Each row is a point. The points of each table are mixes of a few directions, plus a little noise. How many directions does each table use, and how many do they share? Where both have some left over, give the other angles between the two spaces (their principal angles), to ten degrees, smallest first.

First:
42, -7, 3
-11, -8, -19
-19, 35, 58
36, -9, -2
-47, -12, -40
Second, 5 rows:
-2, 17, 30
3, -24, -44
-5, 39, 71
3, -22, -39
1, -10, -18
Directions: first 2, second 1, shared 1

First (7 x 6):
42, -42, 33, 45, -35, 79
42, 1, 11, -29, 4, -49
-71, -42, -30, -33, -13, 33
-1, 25, 1, 21, 10, -2
-10, 21, -10, -13, 15, -32
23, 26, 10, 19, 10, -15
-25, 11, -14, -10, 10, -15
Second:
-7, -5, 30, 17, 7, 27
11, 8, -42, -25, -11, -38
5, 8, -34, -41, -1, -56
9, 7, -41, -27, -9, -40
-7, -7, 37, 30, 6, 44
-11, -2, 22, -23, 20, -21
1, -9, 29, 68, -13, 86
Directions: first 3, second 2, shared 1; angles 90

First:
-45, 70, -5, 24, -3, -25, -18, 22, -29
-51, -31, 21, 7, -18, -45, 21, 5, 2
81, -33, -37, -12, 29, 76, -17, -4, -9
-8, 10, 17, -10, -5, -17, 6, -8, 22
-41, 12, 26, -9, -1, -44, 3, 8, 20
-29, -31, 6, 11, -15, -22, 16, 3, -9
55, -22, -16, -24, 33, 46, -18, 0, 12
-27, 62, 12, 26, -44, -27, 18, -22, -5
64, -38, -25, -14, 23, 58, -11, -5, -1
Second, 7 rows:
-24, -51, 2, -6, 59, 21, 8, -29, 58
-28, -77, 8, -34, -12, -35, -88, 16, -8
14, 7, -10, 16, -27, 17, 10, -14, -14
22, 63, 12, -20, -31, 15, 21, 25, 12
-3, 45, -12, 31, -5, -8, -3, -18, -25
15, -25, -13, 27, 18, 25, 54, -22, 0
6, 39, 12, -14, -2, -35, -1, 42, -22
Directions: first 4, second 5, shared 2; angles 40, 90

First:
-63, -12, 66, -18, -21, -55, -40, -37, -20, 36, 19, -32, -75, -24
-14, 18, 56, -16, -4, -18, -4, -28, -9, 18, 29, -4, -44, -2
13, -62, -10, -2, -19, -21, -12, 21, 29, -21, -41, -7, 23, 33
-44, -40, -42, 14, -13, -19, -33, 12, -10, 7, -32, -25, 6, -29
42, 50, 100, -32, 8, 1, 32, -35, 11, 3, 55, 24, -44, 40
-18, -42, -29, 8, -12, -15, -21, 15, 4, -4, -32, -16, 14, -5
8, 7, -41, 13, 10, 23, 9, 15, -2, -8, -9, 7, 28, -8
34, 34, -89, 29, 29, 64, 33, 33, -5, -20, -10, 25, 69, -14
18, 40, 15, -3, 14, 20, 21, -10, -6, 2, 27, 15, -5, 1
24, 6, -26, 7, 9, 22, 15, 14, 7, -13, -7, 12, 29, 8
Second (9 x 14):
54, -12, 25, -44, -46, 31, -32, 53, 79, 1, -29, 3, 69, 0
-5, 21, 0, 8, 8, 15, 28, -18, -25, 3, 16, 7, -25, 22
-64, -103, -82, 52, 16, -78, -25, -1, -33, -27, -56, -32, -7, -6
-12, 12, -15, 28, 36, -12, 35, -31, -42, -12, 21, 9, -34, 17
12, -4, -3, -4, -9, 15, 8, 8, 8, -3, -8, 3, 8, 20
6, 40, 14, 14, 43, -11, 27, -31, -26, -7, 41, 17, -25, -9
-2, 9, 26, -36, -50, 33, -30, 23, 30, 32, -10, -12, 13, -13
-12, 1, -4, 17, 31, -34, -2, -17, -18, -8, 14, 0, -12, -26
24, 35, 39, -35, -29, 40, -8, 14, 29, 21, 12, 5, 14, -4
Directions: first 3, second 4, shared 2; angles 80

First (10 x 20):
0, 29, -14, 22, -18, -3, -24, 40, 9, 5, -39, -54, -21, 38, -22, 1, 6, -27, 7, -37
41, 1, 35, 19, 33, 13, 2, -5, -11, 9, 2, -26, 7, -18, -5, 17, -36, 4, 1, 9
-3, 30, -17, 15, -23, -1, -23, 35, 13, 1, -40, -50, -21, 37, -17, -5, 4, -25, 8, -34
-67, -46, -42, -33, -23, -29, 18, -15, 4, -13, 47, 92, 16, -12, 23, -13, 57, 28, -14, 34
-70, -18, -33, -70, -34, -14, 27, -46, -11, -9, 28, 113, -4, -7, 22, -31, 78, -2, -6, -18
72, 12, 61, 15, 48, 32, 7, -25, -13, 9, -3, -39, 10, -32, 1, 15, -71, 4, 5, 12
12, 20, -2, -10, -16, 16, -6, -6, 26, -16, -23, -28, -3, 8, 16, -22, -39, 3, 9, 11
26, -4, 12, 37, 20, -1, -10, 24, 1, 6, -1, -41, 7, -1, -11, 20, -27, 7, -1, 16
43, -8, 23, 40, 29, 7, -8, 16, 9, 0, 3, -51, 17, -13, 0, 19, -59, 22, -1, 43
-55, -17, -22, -35, -15, -22, 17, -17, -28, 9, 25, 84, -8, 0, -5, -3, 86, -15, -8, -37
Second, 11 rows:
47, 32, 44, -12, -9, 21, 14, -21, 20, 6, -66, -60, -19, 6, -1, -36, -89, -39, 14, -21
1, 33, -18, -18, 21, 27, -25, -22, -14, -12, 34, 31, -1, -12, 17, 12, 52, 30, 10, -17
-26, -2, -36, 2, 15, -3, -21, 6, -14, -7, 50, 44, 9, -7, 7, 25, 74, 36, -3, 3
35, 40, 22, -7, 2, 19, -4, -15, 17, 5, -43, -44, -19, 3, 2, -27, -50, -20, 16, -26
-3, 27, -15, -35, 22, 41, -20, -37, -29, -23, 54, 59, 10, -19, 26, 23, 70, 38, 7, -10
-9, -32, 6, 16, -15, -25, 17, 20, 7, 8, -14, -13, 4, 8, -13, -2, -24, -16, -10, 18
-45, -17, -55, 17, 16, -22, -26, 26, -14, -3, 66, 54, 12, -5, 1, 34, 98, 45, -8, 11
19, -53, 65, -9, -42, -6, 62, -8, 3, 2, -56, -33, 11, 10, -13, -20, -109, -58, -17, 33
-31, -10, -37, 9, 13, -12, -19, 14, -12, -4, 48, 40, 9, -5, 3, 24, 70, 33, -5, 7
0, -14, 5, 20, -11, -23, 9, 22, 16, 13, -27, -31, -5, 10, -14, -11, -34, -19, -4, 5
14, -4, 18, 16, -13, -16, 12, 15, 21, 14, -46, -48, -11, 12, -14, -22, -59, -30, 1, -2
Directions: first 4, second 3, shared 1; angles 30, 70

First:
45, 37, -19, -23, -49, -34, 36, -68, -7, -38, 31, -35, -40, -1, -30, -51, -19, -36, -8, -29, 29, -37, 41, 33, -19, -9, -4, 13, -7, -15, 88, 25
6, 4, -2, -3, -7, -4, 4, -9, -1, -5, 4, -5, -5, 0, -4, -7, -2, -5, -1, -4, 4, -5, 5, 4, -2, -1, 0, 2, -1, -2, 12, 3
12, 9, -4, -6, -13, -9, 10, -17, -2, -10, 8, -8, -11, 1, -8, -14, -5, -9, -2, -8, 7, -10, 11, 9, -5, -2, -1, 4, -2, -4, 23, 7
33, 26, -14, -16, -35, -25, 26, -49, -5, -27, 22, -25, -29, 0, -22, -37, -14, -26, -5, -20, 21, -26, 30, 24, -14, -7, -3, 9, -5, -11, 64, 18
-62, -50, 26, 31, 67, 47, -49, 92, 10, 52, -42, 48, 55, 1, 41, 70, 26, 49, 11, 39, -39, 50, -56, -46, 27, 12, 5, -18, 10, 20, -121, -35
-34, -27, 14, 17, 36, 26, -27, 50, 6, 28, -23, 26, 29, 0, 22, 38, 14, 26, 6, 21, -21, 27, -30, -25, 14, 6, 3, -9, 5, 11, -65, -19
-13, -10, 5, 6, 14, 10, -10, 19, 2, 10, -8, 10, 11, 0, 8, 14, 5, 10, 2, 8, -8, 10, -11, -9, 6, 2, 1, -3, 2, 4, -24, -7
12, 9, -6, -6, -13, -9, 10, -18, -2, -10, 8, -9, -10, 0, -8, -14, -5, -9, -2, -7, 8, -9, 11, 9, -5, -2, -1, 3, -2, -4, 23, 7
Second (11 x 32):
-3, 0, -3, -12, 19, 19, -12, 26, 20, -13, 5, 0, -6, -28, -5, -7, -19, 31, 27, 13, 9, -3, -42, 37, -13, -24, 18, 3, -13, -14, 3, -8
-36, -28, -67, 9, -24, 64, 10, -11, -5, -39, -29, -41, 5, -2, -10, 11, -21, 14, 8, 24, 23, 63, 12, 25, 3, -29, 46, -22, 0, 12, 21, -4
-32, -10, 16, -16, 31, 11, -6, 11, 6, 12, 19, 22, -11, 6, 17, 21, -32, -5, 0, 22, 7, 6, -52, 12, -8, 4, -1, 2, -4, 15, -34, -21
-36, -17, -22, 11, 32, 19, 20, 32, 32, 16, 4, -25, 28, -11, -11, -5, -28, 2, 22, 26, -7, 17, -8, 7, 0, -6, -6, 12, 0, 0, 2, -33
35, 44, 91, -31, 37, -64, -53, 0, -20, 27, 31, 78, -21, 10, 22, 36, 43, -11, -31, -40, -10, -73, -41, -32, -2, 26, -26, 30, -4, 1, -47, 14
43, 6, -18, 10, -68, -24, 39, -49, -14, -16, -2, -29, -22, 12, -9, -54, -2, -24, -6, -16, 4, -5, 61, 4, -4, 9, -13, -21, 5, -11, 51, 30
-30, -22, -9, 4, 24, 30, 1, 35, 21, 7, -4, -3, 10, -13, 6, 2, -27, 21, 24, 30, -1, 23, -35, 18, -4, -10, 8, -7, -4, 0, -20, -22
15, 2, -26, 12, -28, 7, 4, -13, -8, -19, -20, -24, 8, -4, -15, -9, 20, 7, -1, -12, 2, 10, 39, -3, 7, -11, 14, -7, 2, -7, 29, 15
3, -24, -36, 38, -24, 23, 16, 23, 10, 1, -40, -34, 33, -11, -9, -24, 17, 26, 21, 10, -19, 33, 43, -9, 14, -7, 5, -23, 7, -12, 11, 3
2, 49, 58, -39, 55, -54, -33, -18, -13, 17, 47, 47, -9, 15, -1, 52, 22, -41, -40, -36, 5, -64, -26, -29, 0, 18, -21, 59, -3, 14, -15, -7
40, 0, 16, 16, -54, -33, 13, -36, -30, 8, -12, 10, -16, 27, 16, -22, 25, -21, -23, -19, -13, -6, 48, -30, 8, 29, -23, -27, 12, 2, -1, 33
Directions: first 1, second 6, shared 1

First:
-76, 6, -2, -31, 48, 15, 13, -45, 19, 53, 50, 22, 14, 57, 39, 41, 10, 2, -25, 44, -6, -56, -40, 68, 107, -17, -48, 73, -75, -7, -8, -46
34, -18, 27, -19, 21, 16, 17, -11, -48, -5, -26, -26, 40, -1, -18, -43, -20, 3, -3, -37, 1, 12, 4, -31, -29, -26, 21, -6, 23, 5, -2, -10
21, 4, 7, 14, -31, -17, -17, -12, -5, -16, -17, -8, -18, 1, -19, 2, 0, -23, 26, -15, 30, 27, 2, -14, -50, -1, 22, -18, 18, 2, 4, 7
33, 11, -31, 9, -9, -13, -9, 31, -1, -13, -18, -17, -10, -17, 13, 4, 26, -22, 15, -38, -23, 27, 46, 3, -54, 22, 15, -26, 45, 5, -18, 29
34, 14, -38, 34, -11, -13, -27, 47, 44, -23, -25, -19, 23, -33, -32, 7, 8, 45, -7, -23, 5, 45, 21, -32, -98, 35, 27, -54, 89, -16, -6, 30
-56, -1, 25, -19, 14, 5, 4, -62, 3, 33, 33, 20, -3, 53, 10, 26, -7, -12, -3, 41, 30, -37, -51, 39, 75, -28, -27, 56, -73, -4, 8, -45
22, -4, -11, 31, -28, -2, -7, 58, 27, -32, -12, 8, -10, -58, -26, -19, -13, 45, -10, 13, -9, 17, 11, -47, -29, 29, 11, -50, 38, -4, 16, 35
-34, -4, 19, -11, -9, 1, 10, -26, -10, 12, 25, 25, -36, 17, 22, 8, -3, -29, 7, 34, 2, -33, -19, 25, 75, -13, -24, 32, -69, 9, 10, -13
21, -9, 2, -9, 6, 8, 16, 21, -28, -8, -9, -6, 0, -19, 12, -25, 0, -9, -1, -18, -30, -1, 25, -10, 4, 0, 3, -8, 5, 10, -4, 13
Second, 11 rows:
16, 3, -1, 49, -15, 9, 16, 32, 49, -22, 22, 29, 18, -44, -30, -14, -43, 97, -19, 51, 19, 35, -44, -79, 2, 13, -5, -31, 27, 0, 37, 13
-4, 8, -31, -32, 23, -13, -24, -5, -9, 14, -28, -40, 13, 24, 16, 23, 45, -46, -1, -53, -21, -15, 48, 60, -40, 5, 13, 12, 28, -10, -38, -2
-24, -17, 26, 17, -33, -3, -12, 5, 40, -24, -1, 17, 0, -43, -56, -17, -48, 73, -34, 69, 40, -29, -55, -48, 32, -2, 6, -13, -12, -13, 48, -5
42, -2, -35, -37, 32, -5, 12, 25, -39, -5, -37, -52, 30, -21, 34, -21, 27, -25, -13, -66, -61, -5, 68, 16, -27, -1, 21, 0, 56, 14, -29, 18
-11, -9, 20, -27, -2, -5, 0, -31, -39, 9, -7, -6, -24, 22, 15, -4, 10, -59, 17, -13, -3, -25, 10, 33, 25, -20, 1, 23, -41, 8, -6, -11
-15, 3, 12, -16, -3, -6, -7, -38, -21, 14, 1, -2, -21, 39, 13, 16, 16, -55, 24, -12, 12, -9, 0, 36, 8, -13, -3, 24, -34, 2, -11, -15
-6, 23, -2, 22, 8, 5, 0, -26, 4, 30, 36, 26, -19, 62, 26, 40, 26, -42, 43, -15, 17, 45, -6, 30, -21, 8, -21, 11, -24, 0, -25, -9
41, -1, -28, -42, 24, -18, 8, 1, -39, -9, -43, -61, 33, -17, 27, -16, 19, -25, -14, -58, -40, -11, 51, 13, -22, -16, 29, 12, 56, 19, -17, 5
-33, -22, 25, 30, -19, 34, 0, 63, 34, -11, 19, 54, -21, -45, -38, -28, -30, 66, -27, 57, -12, -19, -21, -39, 38, 32, -24, -41, -36, -25, 22, 19
-20, 19, -8, -5, 3, -16, -25, -43, 8, 22, 4, -7, -7, 56, 9, 45, 30, -48, 24, -18, 27, 7, -2, 51, -26, -3, -1, 23, -9, -9, -21, -19
15, -4, 23, 42, -19, 16, 30, 17, 18, -18, 31, 42, -3, -32, -16, -25, -48, 63, -2, 51, 16, 33, -47, -73, 29, -2, -15, -20, -11, 12, 39, 6
Directions: first 5, second 5, shared 3; angles 50, 80
